Each row of a before or after table is a point. The points were changed in one or more steps. Then noise was added and the rows were shuffled. The steps act on columns, c1 being the first. Write out the steps. A step turns or swaps two columns, mirrors them in a line or flattens them onto one, adds a multiple of one to another, or multiplies or shifts one. Angles are multiples of 10 degrees, from the lower column toward the higher: turns from -170 to 170, lines from 10 to 170 but not 90. Use the fewest steps. Two steps may share a column if one is a turn and the other turns, adds or multiplies; they go together, in the order done. Otherwise the lowest column goes first.

Before (10 x 3):
-0.44; -0.67; +0.91
-0.02; +0.43; +0.08
+0.58; -0.27; +0.47
-0.18; +0.55; +0.51
-0.28; -0.43; -0.36
-0.18; +0.01; +0.09
+0.80; +0.40; +0.56
-0.33; -0.29; +0.07
+0.24; +0.51; +0.24
-0.41; +0.65; +0.06
After (10 x 3):
+0.56; +0.28; +0.88
+0.04; -0.45; +0.14
-0.54; +0.18; +1.03
-0.11; -0.12; +0.17
+0.24; -0.79; +1.82
-0.77; +0.06; +0.12
+0.13; -0.51; -0.73
-0.30; +0.54; +0.49
+0.21; +0.88; +1.15
-0.35; +0.25; +0.16
Steps: turn c1 and c2 by 50 degrees; multiply c3 by 2

Before (8 x 6):
+1.02; -0.24; +0.39; +0.27; +0.04; -0.24
-0.52; -0.53; -0.01; -0.13; -0.12; -0.10
+0.12; -0.39; -0.11; -0.16; -0.41; +0.17
-0.46; -0.23; +0.46; -0.01; -0.32; +0.15
-0.17; +0.62; -0.30; +0.30; -0.34; +0.35
+0.74; +0.48; -0.31; +0.11; -0.30; -0.63
-0.44; +0.12; -0.31; +0.19; +0.08; +0.24
-0.37; -0.13; +0.31; -1.47; -0.07; +0.28
After (8 x 6):
-0.53; +0.50; +0.18; -0.15; -0.07; -0.21
-0.19; -0.66; +0.07; +0.31; -0.14; +0.70
-0.37; +0.20; -0.24; -1.45; -0.02; +0.57
+1.02; +0.35; -0.30; +0.29; +0.02; -0.46
-0.43; -0.21; +0.23; +0.19; +0.03; +0.44
-0.45; +0.36; -0.35; -0.01; -0.12; +0.28
+0.73; -0.56; +0.14; +0.13; -0.09; -1.24
+0.13; +0.33; +0.21; -0.20; -0.16; +0.35
Steps: turn c2 and c3 by -160 degrees; multiply c5 by 0.4; multiply c6 by 2
